Each row is a point. The window is the flat piece filled in between its corners: a triangle in 3 columns, a solid with four corners in 4, and so on. A path goes straight from each point to the next, and from the last back to the first. After which points does the path pass through the window?

Window, 3 rows:
26 0 3

0 -8 -14

-60 6 5
Path:
(1): -41 -7 26
(2): -53 -20 2
(3): -64 37 1
(4): -36 15 -34
(5): -57 -6 16
(6): -50 -17 8
(7): -66 23 -11
(8): -44 8 -9
Through the window after points: 8

Window:
51 20 -36 3

-51 25 31 -15

33 42 19 -24

-31 -15 28 25
Path:
(1): -27 3 -4 -39
(2): 31 24 -15 -64
(3): 48 44 -2 9
(4): 5 65 15 25
(5): -6 9 13 -55
(6): -48 -13 57 -46
(7): -22 49 -3 13
(8): 16 52 -12 -1
(9): 30 3 -11 -6
(10): -62 -5 44 -20
(11): -13 32 30 14
(12): -12 33 18 7
Through the window after points: 6, 8, 12

Window, 8 rows:
7 -12 -11 8 70 -28 -19 -63

-21 -66 26 -16 37 -49 -18 -72

23 -33 13 -49 8 60 -19 34

-20 10 -5 -37 25 -7 3 8

22 11 -19 27 -22 71 34 55

54 34 65 34 -30 18 -4 12

37 7 8 -4 -33 -22 -29 -32

-25 25 -11 51 13 30 -28 -1
Path:
(1): -30 -7 -2 -5 41 41 -4 -63
(2): -11 32 18 -14 -10 59 -11 -10
(3): 46 -37 -13 -35 29 2 -5 68
(4): 25 -1 11 21 2 -39 -30 50
(5): 8 24 -7 -2 -1 41 3 -1
(6): -5 16 15 7 19 42 -28 -65
(7): 28 -37 12 -31 39 -63 -11 40
(8): 7 -1 -13 8 5 -14 -22 17
Through the window after points: none

Window:
30 -43 41 9 17 41 -26 45 36

4 -5 43 -16 8 44 44 -32 -40

-17 -26 -12 11 18 -49 55 30 -61

-39 -17 -17 -13 -77 -8 1 7 44

19 -95 -49 13 18 39 13 -29 -32

-47 -10 13 -31 -8 13 -39 55 -2

-1 3 6 -44 -35 -40 -40 37 29

-2 -21 -51 32 20 67 0 -33 -12

-27 -42 49 4 47 -13 0 -77 -11
Path:
(1): -10 -18 35 -2 -12 10 -33 -3 -47
(2): -15 -32 -22 -29 51 -7 19 20 54
(3): -10 -41 -19 -27 31 0 21 0 -1
(4): 7 -38 -5 12 -22 -3 -8 6 -27
(5): 2 -36 9 -2 -24 -4 -24 8 -36
(6): -23 -28 -20 -12 21 -13 36 -7 26
(7): -11 -55 -33 -49 -15 5 37 23 53
(8): -21 -14 11 24 -35 0 -17 -1 -12
(9): 24 -18 20 -1 -28 14 -28 -1 1
(10): -53 -14 -38 -34 22 36 0 0 35
(11): -13 -29 -26 -30 3 26 15 23 10
(12): 5 -17 -4 52 -42 -8 -38 28 -36
(13): -2 -42 -2 33 -52 2 -23 -4 -23
(14): -19 -3 -30 -35 50 -15 63 45 -14
(15): -10 -28 13 -18 14 15 13 -25 15
(16): -18 -29 55 43 -24 -4 -24 -1 -45
Through the window after points: 3, 5, 7, 15

Window:
-31 -5 -5 34 35 -33 -53 -3 -25 11 2

4 3 -1 19 6 -8 34 -6 2 -9 8

9 -9 33 -68 18 1 -6 8 -51 2 -5

77 -30 4 -22 -58 44 -64 -13 40 71 16

-34 -84 -2 36 10 8 19 46 41 -42 -12

95 -18 -69 0 -54 11 -67 1 10 -18 -3

50 6 -3 -9 2 -31 2 31 1 -21 -40

12 -13 -45 0 -33 -31 -11 8 -18 4 -33

13 7 3 12 -21 2 -3 60 -4 -10 15

-38 43 12 -66 -21 -27 -14 -66 50 15 -6

2 0 24 49 -20 -55 -30 1 -38 -17 13
Path:
(1): 24 26 6 17 -56 25 -48 -4 -32 -16 -46
(2): -4 -38 17 -11 32 -51 7 5 30 2 50
(3): 12 -30 -7 -15 -22 -50 -15 16 14 3 40
(4): 21 14 12 12 1 11 -19 8 -7 -11 -18
(5): 10 21 -8 30 -11 29 -34 -12 -8 -41 3
(6): -8 -16 -7 -18 -1 -62 -8 13 -8 2 -10
(7): 36 -23 -22 0 6 -31 -30 37 1 -16 35
(8): 24 -4 -9 30 -37 26 -3 -11 -17 0 -57
(9): -12 -4 0 32 2 2 -19 23 -18 -26 -24
(10): 15 -5 -14 -7 -21 -87 -4 -1 -24 1 22
(11): 15 -21 -10 4 -7 -39 -6 35 0 7 -5
(12): 16 -8 5 37 -16 62 -43 1 -35 -36 1
(13): 26 23 32 14 -40 30 3 24 -17 2 -52
(14): 14 -48 -32 8 27 -39 -8 25 -1 -22 28
(15): 51 -18 -54 -4 -7 -28 -26 23 36 -20 17
(16): 37 11 18 -12 -54 30 -41 -32 -39 11 -46
Through the window after points: 15

Window (14 x 14):
14 15 7 29 -22 8 3 26 64 -10 6 23 -40 -15

-15 -28 13 -6 -11 4 -15 -29 -74 -6 16 23 -18 -11

8 -48 18 -27 -26 27 20 -18 -50 -19 -34 -5 -4 11

22 -23 16 16 -2 5 -23 -1 -95 -4 -19 -20 24 -20

0 -21 54 -19 -6 -64 30 4 4 -2 10 -33 -18 -39

31 11 12 -1 -14 -44 43 -17 -10 -5 -19 -5 -53 -34

-16 29 -10 29 3 8 0 -24 47 -7 -6 -24 -35 16

17 9 4 15 13 29 -11 -34 46 35 -11 16 -14 -22

35 14 -24 3 33 -3 -13 10 66 19 15 4 -47 19

18 -50 12 22 2 -24 16 -34 -44 -33 -4 12 17 -10

-12 -34 5 11 -19 -23 -6 -8 -66 22 -36 26 20 13

-2 19 -30 5 6 20 45 6 37 12 18 1 -14 -15

-2 16 50 -28 35 -55 36 9 -5 -39 -26 4 -22 -42

9 23 -49 -25 -33 8 -8 -19 62 -16 -1 3 -11 -14
Path:
(1): -26 -60 2 5 -2 -29 14 -17 -2 1 -23 -21 -30 -43
(2): 14 15 39 -15 -1 -34 20 1 0 -10 10 -8 -13 -16
(3): 0 17 20 3 -18 9 15 -26 -21 -6 17 15 27 21
(4): 7 -28 2 12 -2 -26 3 8 0 0 -24 8 -29 -25
(5): -7 -28 -28 17 19 -8 -22 11 2 -25 -39 -19 -46 -22
(6): 16 19 14 1 -10 -16 24 -18 4 13 17 10 -1 -14
(7): 9 21 31 9 -5 -15 10 -15 4 -13 11 22 -20 20
(8): 13 -30 -28 -20 12 0 21 0 32 8 -22 -15 -34 -38
(9): -16 -38 -8 22 -1 -10 25 4 -16 2 -20 -2 -32 -39
(10): 18 18 41 -24 -12 -16 8 -29 -11 -15 -4 3 7 -6
(11): 26 10 14 6 10 -13 3 -13 17 4 15 3 -19 7
(12): 0 -17 -13 1 -5 -5 13 3 20 2 -33 1 -35 -37
(13): -24 -53 -33 24 16 0 -5 15 -10 -37 -28 3 -32 -24
(14): 20 -2 17 -2 -10 -4 14 -29 -4 -3 -3 -2 -4 4
(15): 17 20 17 -8 6 1 21 -28 -4 0 14 4 -16 -11
(16): -14 -39 -4 11 -14 -2 -9 1 7 4 -28 -3 -19 -15
Through the window after points: 1, 3, 11, 13, 15

Window (14 x 14):
52 -24 -35 -20 13 -7 -33 82 6 -49 -4 -74 -27 21

51 18 -11 -4 -40 -14 -18 66 20 -6 -46 48 4 -16

-52 28 -3 37 -51 -10 -44 -23 -22 14 -22 7 -13 -18

9 -22 -57 25 0 -1 3 9 -44 -8 -7 30 54 -11

44 34 2 -4 -5 7 6 60 -25 54 10 -14 -43 -10

-20 47 -10 -45 -6 -21 8 -50 -5 -51 -12 22 -31 5

5 24 10 -24 11 13 -38 -15 -31 -24 -31 -13 9 -22

-25 -45 -3 -22 43 2 57 -7 11 -12 -30 29 15 -40

-17 69 7 10 36 2 -21 -18 36 -6 -44 42 4 5

7 16 0 28 -10 17 10 62 -25 -29 6 -30 54 8

46 7 44 18 -25 29 -23 -33 52 -25 -41 -48 -42 44

46 -5 49 -14 -18 -9 -18 40 16 14 28 21 -3 43

40 16 22 1 -32 -65 -9 25 -9 2 -1 -40 17 46

59 34 7 28 -4 -33 -36 82 -47 -29 -6 -21 -55 3
Path:
(1): 21 11 -17 6 -8 -6 -3 11 -10 -12 16 14 10 -20
(2): 42 27 10 14 -8 -29 -34 13 23 -15 11 3 6 -32
(3): -6 -4 8 -9 -9 1 0 10 -10 -15 -34 -3 -8 40
(4): 4 19 -2 -32 -30 20 -8 55 -7 -5 -38 17 2 48
(5): 41 8 -7 46 34 -41 -11 6 -13 -37 4 -45 -19 -54
(6): 59 -7 20 13 3 -7 -15 18 12 -19 33 -35 -8 -5
(7): 0 10 -26 -40 -9 -2 -24 74 -13 -12 -50 -3 -17 44
(8): 0 0 18 4 3 3 -15 42 6 -2 -47 -9 -26 37
(9): 56 8 -2 2 -11 -5 -14 8 2 -16 19 -9 28 -27
(10): 35 18 -7 10 -9 -16 -18 34 11 -13 1 -19 -10 -4
(11): 11 7 6 -10 -8 12 3 50 -38 -5 -25 -9 20 16
(12): 18 29 13 -12 30 2 -7 48 -1 -4 -95 -7 0 60
Through the window after points: 6, 10

Window:
0 9 17 3 21 19 -10 -53 -55 30 9 -23 -14 11

-18 -10 -37 37 0 -8 -22 -33 -40 4 27 -57 8 -23

-38 -32 -17 6 -35 34 34 13 40 37 7 88 29 0

-2 -1 9 51 1 16 -28 -49 -47 -47 22 -3 9 22

-13 -18 -14 42 6 42 13 -27 -15 -12 2 -15 -49 2

12 -31 -46 1 43 33 -32 -23 -50 -33 8 -10 8 -13

-3 21 24 -18 -13 -4 15 40 23 -12 -48 25 1 -52

23 14 -27 42 18 8 -15 9 -42 7 28 -15 -13 27

-28 -70 4 -32 -48 -30 34 34 21 6 6 58 -6 17

20 -25 3 28 20 -10 1 9 20 1 -95 17 23 -18

-20 16 -14 41 73 -12 -4 -41 -26 -16 11 -6 -12 -3

24 -27 7 20 32 16 26 -18 -28 -30 36 -52 27 6

-78 -35 -19 -26 -53 7 65 60 -26 16 -15 39 25 19

-8 35 -21 -18 0 0 3 -12 38 -8 -52 -9 2 16
Path:
(1): -34 -8 11 4 33 4 -44 -3 0 -24 -11 -9 6 16
(2): -49 -8 -5 38 30 14 -31 18 -7 1 11 -4 25 -3
(3): 13 9 -5 15 10 7 12 -25 -23 -18 -10 -9 -5 -6
(4): 36 18 -9 6 -5 8 46 -28 -34 -65 -32 40 6 -31
(5): -25 -12 -10 7 22 4 -13 8 -6 8 -1 -6 -1 -4
(6): -36 -24 10 27 33 35 -7 -12 -16 -13 3 -37 7 0
(7): 20 -6 -50 20 -34 -5 10 -25 -25 0 9 33 -27 -2
(8): 15 4 -41 47 7 7 79 -29 -36 25 13 25 -15 -24
Through the window after points: 4, 6, 8

Window, 14 rows:
32 -4 -21 -36 -16 -13 31 5 -8 -5 17 35 -3 -28

53 41 7 20 -38 -2 -21 -24 -6 30 11 16 -61 -29

-23 -55 33 -3 -33 -5 20 12 -1 1 29 20 4 -22

-17 21 52 39 -30 30 -30 48 -12 -14 -6 6 60 33

22 18 48 54 71 -9 3 -26 21 -17 -39 12 7 -22

6 9 -3 -19 -61 11 25 -41 -60 10 -18 -27 -21 28

-6 2 -6 31 14 35 -1 15 -10 29 62 33 -26 31

67 29 8 -3 -11 -56 22 25 -15 70 -29 17 -74 -6

-47 -1 1 34 -13 -4 95 21 29 -27 13 -13 -32 15

-48 14 3 -46 -3 -13 4 1 -21 7 -22 28 -3 -43

30 -3 6 -11 -12 -42 51 -22 29 62 41 -17 -7 -44

7 12 30 94 -7 55 43 18 -56 5 -2 -27 34 3

39 23 -25 6 -28 -50 -51 -14 -33 15 -27 -22 -44 -16

-7 25 20 42 -34 -54 2 -18 -20 3 8 23 0 5
Path:
(1): -4 -13 10 10 -23 -18 20 -1 -8 36 -12 29 1 -12
(2): 4 4 -10 31 -22 -8 38 -29 26 47 -11 22 -25 -16
(3): 21 13 28 -34 -21 -22 22 26 -49 -27 43 -41 -12 0
(4): 19 13 34 -26 -56 -5 2 -3 -83 2 26 -14 -23 3
(5): 5 14 -14 24 -27 -14 17 -11 10 29 -6 10 -19 -4
(6): 1 1 19 67 -22 1 -11 -36 47 55 -59 10 -25 -24
(7): 51 38 20 -20 30 -32 19 25 -54 -24 34 9 -17 -1
(8): -12 20 25 13 -6 -29 1 11 -25 -5 2 -2 -12 -5
(9): 35 -29 -18 33 -11 26 39 -23 13 24 -16 12 12 -9
(10): 19 2 1 25 -19 -3 22 10 -13 28 -11 6 3 2
(11): 20 45 57 41 8 -1 23 11 -46 15 25 -23 -50 -31
(12): 2 -11 27 5 -22 -8 19 -1 -2 -5 41 -11 -8 -17
Through the window after points: 2, 6, 10, 12

Window, 14 rows:
5 -22 41 37 -3 -27 -47 46 -26 -5 0 -14 31 23

-24 -55 -17 -31 -15 28 23 -32 54 26 95 -5 -20 -34

-43 6 63 32 48 51 -24 -9 31 -12 11 -17 -28 29

-29 5 18 -32 -3 34 -11 -25 -31 -24 76 -23 -6 7

-29 -10 21 2 -38 41 -57 -67 64 6 -47 1 6 2

29 17 -25 36 -1 39 -2 -34 38 -47 29 51 -48 27

0 10 59 -28 -56 -61 -33 -9 62 -23 -24 16 50 25

17 -14 -20 -6 28 28 -1 31 -52 13 4 -74 -26 36

-45 0 13 33 -52 -20 -7 16 21 -36 -28 12 -53 -41

15 12 49 25 -3 -23 69 34 -28 -31 -16 62 -5 -8

-34 9 -63 38 20 8 -40 -8 38 21 -18 4 -17 18

23 -21 0 25 -9 -64 -53 -45 1 37 -5 -44 3 3

-18 17 -15 -11 29 16 -23 -3 44 -48 -32 -20 15 -54

-43 -59 -25 37 -29 -26 16 -42 57 -43 1 7 1 22
Path:
(1): 2 -46 -3 -42 23 -22 0 -39 8 -18 42 41 -45 -32
(2): -42 -45 20 -20 24 -3 -5 -28 18 -18 -1 26 -23 -12
(3): 0 39 -1 26 -63 35 -41 -25 24 -8 16 -41 15 18
(4): -7 -2 17 42 -20 -4 -11 -23 29 9 8 -23 10 2
(5): -19 -46 -2 0 0 -26 -28 8 -4 -38 0 8 0 24
(6): 7 -59 -11 -37 48 -62 -48 -5 -9 11 4 13 24 -31
(7): -11 28 12 48 -45 9 -15 -31 41 -1 -17 -25 -15 28
(8): -6 8 3 32 -1 19 0 -14 17 -21 2 -27 15 6
(9): -20 -32 -9 -9 0 -3 -33 -21 7 7 8 33 -55 -10
(10): 4 -56 29 6 36 -11 -18 50 -28 -32 -12 20 -52 -8
(11): -5 18 19 13 -22 -1 44 -12 15 -6 16 22 12 -1
(12): -19 10 -13 30 -41 13 -14 5 46 -6 -13 -35 30 2
Through the window after points: 2, 4, 6, 10

Window, 14 rows:
-11 11 -45 25 10 12 25 -33 37 30 -15 15 8 28

3 -17 -41 21 -36 3 10 -12 54 41 38 -7 28 -27

-3 -62 24 -51 12 -16 -21 26 66 13 -25 -19 -68 -6

42 38 14 -68 -46 0 47 -5 -10 -24 -23 56 15 -18

-3 27 -70 25 26 0 -17 1 43 24 46 37 -3 -27

-42 -32 16 -21 -1 50 -28 37 31 12 -26 -11 -28 -26

-21 -64 11 2 26 -14 18 28 34 -14 -52 -15 -36 -56

-32 -21 -34 -17 34 1 34 -16 14 45 50 10 19 -10

-41 -15 -28 21 1 1 -18 -64 24 -13 27 0 -24 -21

77 32 -29 -40 -44 15 53 0 -64 11 0 16 -14 -3

95 11 7 -32 -14 25 33 5 -35 -33 13 32 41 20

-33 -24 67 6 11 -7 15 50 55 7 -3 -29 -65 -19

39 42 -26 -51 -44 -27 26 19 -51 -42 -13 2 37 24

13 -22 -19 -9 -45 -8 29 17 -26 -10 6 61 -4 21
Path:
(1): 2 -23 24 8 -32 -32 -17 -27 13 32 -3 -10 -9 3
(2): -34 6 -67 -27 40 53 31 10 25 -59 27 23 -25 -34
(3): 13 12 -31 -33 -26 5 39 22 20 -26 44 16 -2 1
(4): 22 -2 17 -2 -16 2 -10 -24 -22 31 -45 28 10 -4
(5): 20 -27 20 -6 -4 -7 5 -1 -17 22 -31 2 -20 -6
(6): -3 5 -39 -38 -1 23 35 63 68 -33 33 17 -4 -25
(7): -28 -9 -53 -26 -26 42 49 16 42 -46 -4 32 -7 -3
(8): 26 -11 18 8 12 -31 -13 -11 -22 63 1 -3 -2 -1
(9): 18 -5 -22 40 -6 -12 -41 -9 -24 31 -24 15 -4 -25
(10): -4 13 -39 -56 -3 23 88 6 49 -10 49 31 1 24
(11): 20 21 -52 -47 -27 50 41 23 9 -23 11 25 0 -7
(12): 19 9 14 -16 -18 -29 12 -14 8 9 -6 30 11 -19
Through the window after points: 1, 7, 9, 11

Window:
-4 -3 23 -7 0 47 42 -43 3 -22 -2 7 24 22

-12 -32 -22 10 14 15 25 1 0 -1 -16 -52 22 14

24 -18 -23 -4 -24 17 -22 -50 31 -4 -20 2 -2 36

45 13 -23 0 -26 -21 53 55 -8 1 11 26 27 -9

45 46 5 67 20 13 -85 -4 -21 -43 2 39 -38 95

12 0 26 3 -48 30 19 -25 11 23 -28 -20 19 5

-23 43 29 -12 12 -5 38 -23 31 -8 -16 -28 -27 29

6 0 51 16 46 -2 28 -6 20 19 -11 11 26 47

-15 8 -35 19 -29 -9 -7 8 7 8 -53 28 41 16

19 21 -40 53 -14 -19 46 15 32 -17 12 -5 32 -22

1 -45 1 22 0 33 43 -4 25 -14 -43 -9 -3 9

-32 9 -11 25 15 8 59 -15 14 47 -10 2 -2 17

23 6 2 -16 4 14 -71 -42 -4 -37 -19 -30 -55 -48

-6 -31 45 1 -15 -13 38 -34 -10 -9 -2 -6 1 16
Path:
(1): 35 5 3 20 -15 11 12 -20 0 -14 -27 -13 9 11
(2): 32 -9 -36 30 -2 30 50 -59 -1 -2 -69 21 -32 14
(3): -15 2 31 4 -2 4 -12 -7 15 -6 9 -20 17 16
(4): -73 -29 1 28 -7 8 35 9 35 -5 31 2 -28 5
(5): 22 17 -8 18 0 10 36 -20 8 -1 -15 -1 27 10
(6): 25 2 0 13 -19 4 20 -25 7 -2 -28 0 -5 18
(7): -4 23 -2 29 7 8 -21 26 18 -18 24 26 18 11
(8): -23 4 -10 4 -9 49 12 -16 54 3 1 0 -4 26
(9): 37 -7 40 34 16 -38 29 -25 -51 -22 -42 -22 19 11
(10): 19 3 -1 0 2 6 23 -48 -6 -2 -36 -2 -6 28
(11): -22 -13 27 15 -17 -5 8 11 29 -9 18 -7 6 4
(12): -10 1 0 9 -9 12 7 -9 26 14 -8 5 22 6
(13): 30 -6 6 12 -32 9 22 -31 -10 -7 -42 -13 -3 32
(14): 8 3 -12 13 1 9 25 -35 2 7 -42 0 -3 6
(15): -8 -5 35 -6 -12 16 0 31 16 -12 25 -10 25 49
(16): -29 3 -1 37 4 20 -13 11 28 4 10 30 -14 52
Through the window after points: 4, 10, 12, 16

Window, 14 rows:
-34 10 2 -40 0 -25 -43 -3 -19 -26 -19 -5 1 -4

0 -18 -1 48 40 -54 10 -15 20 -18 44 -67 5 -1

-4 -11 -6 -20 -50 -4 -26 -20 14 -7 -19 6 27 -35

8 -5 -11 -30 -45 15 -62 -15 -13 16 -11 -32 -14 27

-12 -47 1 -48 -16 -14 -50 -50 7 -1 16 2 -17 23

-32 -31 32 35 3 -29 24 22 27 -22 44 -43 7 35

-11 -39 47 27 40 -18 -25 41 -55 55 21 -19 12 0

-22 -19 -15 11 27 -2 30 25 -46 40 26 -12 19 13

29 -49 5 25 26 -67 11 31 7 -24 43 -34 11 47

20 -5 9 -30 -8 14 -25 -32 19 -42 -17 1 -39 -10

-26 14 38 23 -16 -28 5 5 -95 12 36 20 16 -10

9 37 9 -31 3 5 -37 -26 25 2 11 12 20 1

-14 15 -47 4 -19 15 -62 9 27 29 7 30 -22 -17

-14 11 -19 17 -6 18 -53 -30 -2 14 -38 34 11 13
Path:
(1): -19 -17 2 6 -1 -13 -30 -1 -26 -14 24 3 11 1
(2): -10 14 10 -6 6 -17 -17 -5 -8 14 -5 -15 -5 14
(3): -3 22 -14 10 7 -36 -12 -3 7 44 -27 36 -45 -24
(4): -16 -10 -32 -6 -25 31 -64 8 11 1 32 -7 13 8
(5): 3 -33 -4 0 4 -13 -30 -1 -24 -11 19 -21 25 2
(6): -6 2 20 -3 -1 -42 9 12 15 21 32 -9 -39 32
(7): 17 25 -2 -38 -39 -34 0 -20 -7 39 8 5 -27 4
(8): -24 -47 6 40 29 -6 -32 -8 13 -49 15 -36 38 -15
(9): -23 -21 11 9 4 -7 -41 -4 0 -20 20 -16 8 7
(10): 14 -25 22 -23 -3 -46 41 -12 -36 45 7 -11 0 18
(11): -15 -41 18 -16 -16 -39 12 -6 36 32 -57 -43 -22 37
(12): -2 4 -3 21 4 13 -39 0 -44 -20 87 14 21 -8
Through the window after points: 3, 7

Window:
18 36 40 16 22 12 4 19 -10 9 48 14 47 -5

5 19 43 -29 -7 2 -72 -30 -4 -49 70 -26 -13 -44

26 56 24 19 29 -9 -7 12 17 -21 27 -45 0 15

20 -8 25 -27 -20 -28 1 11 16 -13 2 -14 -41 -43

18 22 49 13 -22 -54 -32 19 10 -8 -32 -2 7 25

31 -36 -77 -52 -6 -71 -56 62 50 82 59 48 -16 63

20 9 56 15 22 55 0 39 9 25 -2 -5 36 71

-18 -23 -12 77 44 11 6 23 -45 8 -27 30 -43 80

49 -18 -25 -24 6 -60 -16 -7 -32 3 -17 -24 0 -7

21 -27 13 21 12 12 -42 -20 35 -3 9 12 2 -34

4 -5 43 27 39 24 71 -43 6 -7 51 -12 16 76

-29 13 -21 -32 -21 6 -2 -7 33 20 -29 2 19 -36

-26 -82 17 -22 78 -37 0 -11 4 55 -34 -3 29 -25

-15 -17 2 5 -18 0 -4 8 16 -18 37 -38 32 -33
Path:
(1): 19 -20 -9 9 22 22 8 10 2 -51 -11 22 33 -22
(2): 4 5 26 24 15 -11 -18 7 0 26 16 -1 -13 24
(3): 23 -27 37 35 -29 -4 7 -15 -11 46 4 -48 -25 0
(4): -3 56 5 -45 45 -30 -28 37 26 -61 16 28 30 20
(5): 25 -11 -1 -26 -31 -2 -19 59 -6 -53 -44 43 42 4
(6): -4 4 18 9 27 -29 -28 -25 22 49 34 -39 -17 -17
(7): 0 -3 39 36 3 45 -38 -23 15 45 -3 -36 5 -35
(8): 17 -16 -1 6 22 -21 -10 9 7 -16 17 25 2 14
(9): -24 -9 0 -14 39 -11 -8 24 14 -53 7 49 -29 25
(10): 20 -15 -8 43 0 -4 -13 -1 -15 81 -8 -31 12 24
(11): 5 8 36 40 -3 -4 -34 -1 -19 69 27 -9 17 7
(12): 27 -15 6 -36 37 -3 6 14 28 -48 -15 5 -1 20
(13): 1 16 -10 -30 -21 -46 -5 41 15 -95 3 8 3 60
(14): 21 -12 43 -3 28 16 -21 -26 11 71 42 -21 11 -46
(15): 15 8 -2 31 -4 -23 -30 4 -11 50 20 -15 4 8
(16): 11 -33 49 -24 37 4 17 11 33 -60 3 9 -2 21
Through the window after points: 1, 7, 9
